Rows are points. Any point is a mix of the corners, with weights that add up to 1. It lies inside the corners' shape when no weight is negative. Say inside or outside, and name the corners with a negative weight.

Corners:
(1): [ 20 -19]
(2): [ 6 27]
(3): [-62  35]
Points:
[-47  27] -> inside
[-45  31] -> inside
[18 19] -> outside (3)
[ -6 -10] -> outside (2)
[-63  40] -> outside (1)

Corners:
(1): [ 32  -5 -18 -10 -11 -25]
(2): [-11  -7 -20  11 -16  -4]
(3): [-25 -15 -37 -25  20  15]
(4): [ 95  10 -23   3   8  10]
(5): [ -3 -22   3  -7 -13  -8]
(6): [-33 -39 -23   6  -1  -4]
(7): [ -2 -17  64  27  18 -34]
Points:
[  2 -12 -11   0  14   3] -> outside (1, 5)
[  6 -23   8   8  -1 -15] -> outside (2, 3)
[ 18  -8 -28  -1  -6   2] -> outside (7)
[  6 -14   8   4  -1 -17] -> inside
[-23 -21 -13   0   4 -10] -> outside (4, 5)
[ 21  -9 -28  -3  -4  11] -> outside (1, 7)

Corners:
(1): [ 37 -26 -53   4  16 -75 -64   5 -44]
(2): [  9  27   0   9  13   3 -35  45 -17]
(3): [ 12 -16 -26 -13  -9 -49 -30  11 -95]
(4): [  3  11 -15  43  70 -72  -7 -24  20]
(5): [  8  34 -71  25  28  20  36 -43  11]
(6): [ 20 -27   8   3  27   1  52 -22  20]
(7): [-28 -42 -78  11  10  -4  42  -1 -29]
(8): [-17  32  29  18 -12 -34  11  17  48]
(9): [ 11  42  19  80 -41  56  31  40  37]
(10): [ -8 -23 -11  34  -3  -4 -35 -55  16]
Points:
[-11  15   3  35  -7  45  34   1  42] -> outside (1, 3, 4)
[ 10  -8 -13  17  24 -13  19 -21   9] -> inside
[  8  -6 -21  28   2 -15 -19 -15   0] -> inside
[ 12   4 -26  19  -7  -7  -1  21 -24] -> outside (4, 10)

Corners:
(1): [-15 -24  38   6  83 -66  19  31  59 -31 -59  -9]
(2): [-11   9  23  19  20 -48 -42  34  30  10 -22 -25]
(3): [  7   1 -28  -6  24 -24 -25  36  48  -9  25  31]
(4): [ 91 -25  24 -92 -49  42  12  -1   0 -10   1  10]
(5): [ -1   2 -12  22   5 -74  56  15   2  22  27  34]
(6): [ -2 -21  60 -26 -40  14  24 -40  45  32  20   7]
(7): [ -1 -70   1 -28 -67   5  23 -25  29  27 -22 -54]
(8): [ -4  15  64 -32 -19  52   2 -41 -38  62  11 -88]
(9): [-30  59 -15  71  84  20  63  39 -51  32 -24  28]
(10): [-18 -86 -21  22  -8 -35  25   6  21 -20  21  29]
(11): [ 55 -27  52  25  58  38 -12  41 -32  43  42 -78]
(12): [ 87  -6  -3 -35  33  -3   6 -41  34 -40 -64  30]
(13): [ -1   0  65 -14  62 -30  -7   1  35  50 -19  18]
Points:
[ 16 -12  14 -16   8  10  45 -22 -14  13 -24  -1] -> outside (2, 3, 6, 11)
[ 16 -20  35  -4  24   0   4   7   8  29   3 -22] -> inside
[ 30 -33  21 -34   6 -12 -17   3  42  -1 -26 -33] -> outside (5, 6, 9, 10)
[ 13 -14  23 -15   2  -3  23  -8  14  18   2   2] -> outside (2)

Corners:
(1): [-90  33  -7  -8   3 -43 -26  33 -10  26 -10  -5 -34  15  55 -19   4 -41
 -22   1]
(2): [-22  18 -39 -58  -4 -48 -31 -26  -2  56 -11 -22  48   4 -10  -2  25   4
 -32   0]
(3): [ -6 -39 -39  10  95 -43  -1  34 -29   4  -2 -42  10 -48  74  31 -44  33
 -32  -9]
(4): [-64  16 -73  17  28 -55 -29 -11  55  59  22  11 -14  26  27  -7 -23   3
 -50   0]
(5): [-13  -5  28  19 -12 -49  28   5 -23 -55  -6  -6 -22 -11  19  -8 -13 -16
 -26  11]
(6): [ 38 -13  -9 -40 -21 -24  14   7  35 -31 -40 -14  -5 -65  -5  13  38  -6
  -3 -31]
(7): [ 10 -27   0  20  25   9  29 -19 -23   8  -6   5 -39   1 -29 -34   8 -31
 -20  -3]
(8): [-16 -11 -19  35  40 -25 -21   4   3  -7 -37 -37  14  -5  58  42 -24  72
  -2 -41]
(9): [  3  16  -9 -19 -64 -22 -44  15  -9 -49 -30  81 -53   2 -52 -25  59 -35
 -34 -33]
(10): [ -1 -44 -32  26  48 -71   4 -21 -13  51 -27 -14  40 -30  27  22  14 -13
  -6 -47]
(11): [ 22  13 -59  52 -64  23  31 -26   2  17  14  59 -33  39  -7 -14  10 -52
  34 -22]
(12): [-27 -77  33  -2 -44   6  38  16  -8  19   6 -18  13 -33 -36 -36   1 -39
 -19   3]
(13): [-48  22 -13  -9  10  10 -20  44  40 -61  33 -12 -79  65  -2 -14  18  58
  -3   2]
(14): [-42 -17  29  23 -26  -8  32  19  16  -8 -32  23 -18   9 -42   8  12 -20
  11  29]
(15): [-18  31 -60 -38  -5 -35 -64 -40  45  25  16 -42  -1 -21  23   7  40  66
 -12 -18]
(16): [  8 -27 -16 -14   8 -17 -14 -29 -12  50  -4  12  -7  50  16 -83  21   6
 -53  42]
(17): [ 29  -3  -1   8   2   3 -15   7  19 -36 -11 -36  -9 -36 -24  24   5 -52
 -21  -3]
(18): [ 17   7  36  14 -15 -21   2  23 -16   8  18  16  18 -19   8 -55   5 -10
   2  20]
(19): [  6  19 -52  40   9 -12  13  10  41  30  21  -6   3  18   6 -17  21  29
 -42  15]
(20): [  6   9  -7  13 -53 -23  -1  36 -10 -13 -11  -2 -52  13 -40 -44   8 -24
  35  21]
(21): [ 14  12  10   7 -23 -33  -4  10   1  54  11   2 -34   7   4 -17  11 -11
 -28  11]
Points:
[  1  -9 -10   8   8 -26  -4   7   2   2  -9 -10  -2 -15  10  -2   5  -3
 -12  -9] -> inside
[  8 -45   7  -3  58 -16  12  -8  -2 -10 -10 -53  31 -31  16   5   1  40
 -26  -1] -> outside (1, 4, 9, 11, 20, 21)
[-20   1  -7   2 -25 -22   4   3   8  13   3  14 -25  18 -14 -33  20 -13
 -12  11] -> outside (3, 8, 17)
[-12   2 -21  -1  -2 -27 -11   1   6   9   0  -3 -16  -1   7 -14   9  -5
 -22  -6] -> outside (14)
[-18   1  -9  -8 -21 -22 -12   7   7   0  -6   0 -16  -1  -5 -11  12  -5
  -9   1] -> outside (7, 10, 19)
[-19  -7 -12   2  -5 -25   0   1   2  18  -1   3  -7   2   9 -15   9  -3
 -23  -4] -> outside (17, 20)
[ -1 -12 -11   2  -8 -20   2   0   9   4  -6  -5  -8 -11  -7  -8  10  -8
 -16  -5] -> outside (1)
[ -7  -5 -10   2   0 -29  -1   4   0  -3 -11 -10  -6  -9  10  -4   4   2
 -15  -5] -> inside
[-37   4 -16 -23  14 -33 -36  15  -5  -2   4 -23 -35  12  15 -17  -4  13
 -35   5] -> outside (6, 10, 11, 14, 18, 19)

Corners:
(1): [-44  22 -10 -12  -2   6  -8 -10   1  -8  13  -9  21 -18 -14   7 -11 -23
  -2  24]
(2): [  9  27 -18 -32  13  -1 -14 -30  24  48 -15  18  -9  24  -4  30  62  -4
 -17  -9]
(3): [ 15  12  -4 -15 -13 -14  24 -14 -71  13   4 -10 -29  12 -30  -3 -16 -33
  35  29]
(4): [ -8   7  13   6  16 -32   4  15  11  59  36  20  31  12 -23 -31  46 -46
  35  -5]
(5): [ 23  33  -5  43  44 -18 -11  41   6 -13   0   5   0 -12   8 -12  44 -40
   6   2]
(6): [ 17   8   9 -10   9  14  -8  -8   2 -18  27  23  -8  -1  22 -20  18 -25
  13   8]
(7): [ -1   2  44 -13  19 -44 -35  -8   5  -8  21   7  25 -18  67 -33 -13 -26
 -16   2]
(8): [ -6  26   9 -25  -5  -2  -9   0 -15  13  24  32 -11   0  -7   0   4 -49
 -12  19]
(9): [-27  10 -36 -18  27   5  47  14 -57  -2  -3   0 -25  32 -12 -11  42 -39
   1  33]
(10): [  2 -37  -7 -16  23  12  25 -21  20  10  -4 -11 -20  11  -8  12   4 -10
  12  -1]
(11): [ 16 -64  48  -8  10  15   6   5   6  -5 -59   5 -31 -66  -8  -1  -4  95
  16   5]
(12): [ -9  23  69  31  -1   0   1 -28 -65  -5   2 -47 -24  -3   1   3 -25  62
  -2  46]
(13): [  0  34 -24   2  -3 -10 -29  13  19  -5  45  21 -13  14  50 -23   4 -44
   3 -70]
(14): [-36  -3 -24  56   8  25   0 -18 -18 -19  -4   1 -26  -2  22 -39 -14 -34
  -6  12]
(15): [-53  30 -15 -27  23  -3  -5 -32  16  14   4  16  36  26 -28   5  -7 -11
  -9 -43]
(16): [-32 -46 -20  14  19  14 -18  12  16  -7  21  -6  36   7  -1  -1  -6  -1
  -2   5]
(17): [ 11   7 -23   3  24  -8  27  11 -14   6   9  10 -16 -14 -17 -29 -10   5
 -18  30]
(18): [ 15 -25 -11 -27 -21 -15 -23   9   8  -7  12   9  -3 -39 -16   8  28 -14
  -9 -35]
(19): [ 22   9 -24  13   3  15   4  18   7  21 -14  -6  41  22  -3  -4  21 -29
  -4   3]
(20): [ 31  13  43  -2 -30 -40  26   3   5 -29  -7  -1 -22  27 -16 -16  -7  48
  -5  17]
(21): [-33  21  -7  -9  18 -19 -29  12   6 -10  24  -3 -10  25   5 -52  21 -47
 -12 -21]
Points:
[ -5   4  -7 -10   3  -7   0   0  -9   1   8   4  -4  -1  -7  -6  11 -18
   1  -4] -> inside
[-5  0  3  8  6 -1  1 -9 -8  3 -1 -2 -5  1  4 -6  7 -5  8  3] -> outside (8, 17, 21)
[ -7  -2  14  -2  13 -10  -3  -2   5   0  -8   0 -14 -17  -1  -7  14  19
  -3  -7] -> outside (3, 6, 8, 16, 19)
[  1   7  -1  -3   6  -4   4   0  -7   5   6   6 -11   9  -9 -11  10  -9
   0   2] -> outside (1, 7)
[ -6   2   8   4  11  -6 -17   8   7  -1   6   3   3  -2  16 -13  22 -11
  -4   1] -> outside (3, 10, 15, 17)
[ 11  -8  32   1   7 -10  -2  -1   2  16 -19   3  -1 -11 -13  -5  15  15
   8   2] -> outside (1, 6, 9, 13, 16, 17)
[-22  24 -18   8  12 -15 -20  10  12  -1  22   0  18  16  11 -22  19 -30
 -14 -24] -> outside (3, 6, 8, 10, 11)
[ -6   9  -3  -2   9  -7  -5  -2  -1   1  12   7  -2   2   8 -14   4 -17
  -3  -4] -> inside

Corners:
(1): [ 71 -46 -12 -50  28 -39 -30   1  11   7  -2  34  13 -33   9  46 -13  32
  21  27]
(2): [-13 -75   7 -18  28  -5 -42 -11  23  27 -37 -38  10 -16  -1 -40  -4   4
 -34 -31]
(3): [ 95 -91   2 -33   9 -42 -10   9 -24  34 -61 -54 -47 -68 -29 -56 -14   7
  -5  33]
(4): [ -2  23  41 -24   5 -23  64  64 -13  33  -8 -18  50  62  20   2 -79   1
  32  18]
(5): [ -4   6 -15 -33 -13  27 -21 -36 -48  55  58 -27  28  40 -63 -15  15  12
 -31  17]
(6): [-53   3  44  60 -74  16  20  36  36  16  34  23 -30  35   0 -61 -44 -42
 -73  28]
(7): [-17 -25 -54  31  26   0 -11   6  -4  29  -5 -36  47 -11 -58  38 -15  -4
  63  22]
(8): [ 42 -39 -44  -2 -16   5  -2  51  -4 -30 -48  -7  50 -12  11 -15 -52  23
  39   2]
(9): [ 83  18 -68 -37  49  19  -1  -7  17  21 -45  46 -74   0 -10 -51   2  26
  29  12]
(10): [-48 -30  20  19  -4 -17  18 -31 -24  -7  17  -4 -67  37   8 -49 -36 -40
   5   0]
(11): [ 42  25 -49  92 -47   6  71  28  55 -16  62  45 -53  61 -55 -18 -46 -28
  22  19]
(12): [ 34 -81  20  37 -33 -42 -29  -6 -47  49 -35 -71  39  38   7   7  -7  38
 -43  46]
(13): [ 21 -11 -35 -42   0 -27  21  -9   1 -55 -18 -39  53 -38 -20  24  10 -15
  22  14]
(14): [  2 -39 -14  15 -60  30 -14 -35 -24  22 -24 -65  62  15 -21  45 -38  -2
  55  34]
(15): [ 49 -41  20 -28  30 -29  27  19  44 -46  -2  24 -34 -71 -36 -84 -22  30
 -45  36]
(16): [ -2 -37  27  38  31 -13  -7 -41 -47  50  -8 -41 -53 -16  21 -44 -45 -13
 -58 -40]
(17): [ 25  11  11  56   1   6  55  14  10 -61  10  12 -15  -6  19  -3  -1 -37
  60  10]
(18): [ 34  -2  20  43  -5 -13 -20 -13   1   6 -18  39 -27  36 -32  -7  -9 -19
   0  29]
(19): [-31 -16  53  -9  16 -17  83  31 -24  -4 -10  33  -2  38  18  31  14 -20
   3   1]
(20): [-57  20 -34  55 -36  25  25 -58  12 -40  26  31   4  -7   1 -42  24 -31
  36 -39]
(21): [-26  26  20 -22  40  -9  25 -19 -13  -3  56  11 -59 -11 -24  -1  25   2
 -25 -49]
Points:
[ 39 -22 -10 -11  -2 -15  -6   3   5 -11 -19   1  13 -16  -6   5 -19  10
  34  32] -> outside (2, 5, 11, 16, 19)
[  3  -6   4   8  -5  -2  20  -3  -3   6  13   2 -16   7 -20 -18 -19 -13
   3  16] -> outside (2, 8, 12)
[ -3 -13   5  11  -7  -3  16  -2 -11   3  -6 -12  -6   0 -12 -26 -15  -9
   3  14] -> outside (1, 2, 11)
[ 13 -21   0   1   9 -11  11  -6 -13   8  -6 -12  -7   5  -7 -10 -15  -1
   5   3] -> outside (6)
[  7 -16  -7   1   4  -4   9  -4   0   8   0  -8  -3  -3 -22 -10 -15  -8
  12  12] -> outside (8, 12)
[  5 -10   5   2   5  -9  17   7  -1   8   4  -4  -5  13 -11 -12 -20  -3
   1   0] -> inside
[ 16 -22  -6  -1   1 -12  12   3   7  -7  -3  -6   3 -11 -18 -14 -15  -1
   1  16] -> inside

Corners:
(1): [ 17 -37 -13 -25  -2  43   5 -39  -3  28  21  16  12  -5  13   3  -9  31
  -6 -12]
(2): [ 12  29  -1  20 -26  51  -6  10  22 -42 -34  11  38  34  53  11  16  -1
  30  -6]
(3): [ 43 -23 -13 -24   5 -13  30   8  13  40   0  44 -18  -3  -4  26  -2 -28
  19   6]
(4): [-18 -14   4 -18   4  20  35  10  -5  -5  10  11 -11 -24  34  12   5 -45
  14  -9]
(5): [-42 -34  34  34  22  37 -33  -5  -9 -24  43   9 -29 -29  -2 -22 -28  20
 -26   8]
(6): [ 18 -17 -24  15   1 -28 -29  -9 -12 -52  29  36  17 -18 -38 -50  16   1
  15 -17]
(7): [ 24 -19 -17 -49 -13 -10 -10 -38   9 -11 -22   6  19   1  44  20 -11  21
  -5   2]
(8): [-38 -47   6   2   4   1 -20   7  21   6  11  30  -9  42  -4  14  -1  -1
  20  -3]
(9): [-45 -21  -4  18 -14 -60 -42  41   5  33 -31  30 -21 -29   2  -2  16   3
   8  30]
(10): [  7  -5  19  18  59   7  15  12  28 -53   8  -4  12  14 -36 -12  29  27
 -13   4]
(11): [ -5  37 -19 -21   8 -21   8 -44  10 -26  53 -18  25 -55  12 -13 -39 -25
  20  12]
(12): [ 14  11   4  20  22  -4 -44   8 -32 -18 -19   7 -55 -16 -25  25  24  10
 -12 -61]
(13): [ 68  19 -87 -12 -36  26 -60 -17 -95   9 -30  13   1  -5 -27  25 -22   0
  -8   9]
(14): [ 29 -50  -9  19   1 -26  -2  -2  -5  -5 -33  -7 -12  -2  27  -1  12 -30
 -10   2]
(15): [-21   8  24   5 -32  13 -22  -4  -9 -12  25 -51  27 -20  -4  11 -47   5
 -10  42]
(16): [ 44  11 -35 -13  24  38 -17   5  11  -1  21  17   5 -11 -26 -56 -29  14
 -23  -5]
(17): [-12 -14   3  -8   0 -60   2 -32  12  18  22 -45 -37 -16  65 -53 -38  60
 -21  23]
(18): [  8   7   3  29  -7  29  -8  38  52 -20  54 -30  -4  14  31  39 -21  34
  -5 -30]
(19): [ 19  10 -46 -27 -44 -11 -55  27  16  41   4  24  12  46  -8  20  37   1
  39  24]
(20): [-41  46  19  56 -18  -4  19 -20  44 -41  29 -47 -23  26 -25  -1   3 -54
 -18  20]
(21): [ -4  23   4  68  27  -7 -19   8 -18 -19  19  -4   3  60  -2 -36  23  31
 -77 -34]
Points:
[  8   5 -12   6   4 -12 -11  -2   5 -12   9  -1  -9  -9  10  -9  -4   0
  -4  -2] -> outside (1, 8, 15)
[  0   1  -8  11  -2   2 -15  -3  -1 -12   8  -4   0   3  10  -4  -3   5
  -9  -2] -> outside (3)
[  7  -3  -9   4   6  12 -14   1   3  -6  14   6  -2  -1  -3 -15  -9   5
 -10   0] -> inside
[  4  -3  -7  14   2  -1 -11   0   0 -12  13   2   0   6   5  -8   2   4
 -10  -7] -> inside
[  4   7  -8   5   2   3  -8  -6   7 -13  16  -5  -1  -7   0  -7 -10  -5
  -4   1] -> inside
[ -1   5  -4  19   0  -2  -9  -4   6 -16  12  -4  -3  12   0  -8   2   0
 -15  -3] -> inside
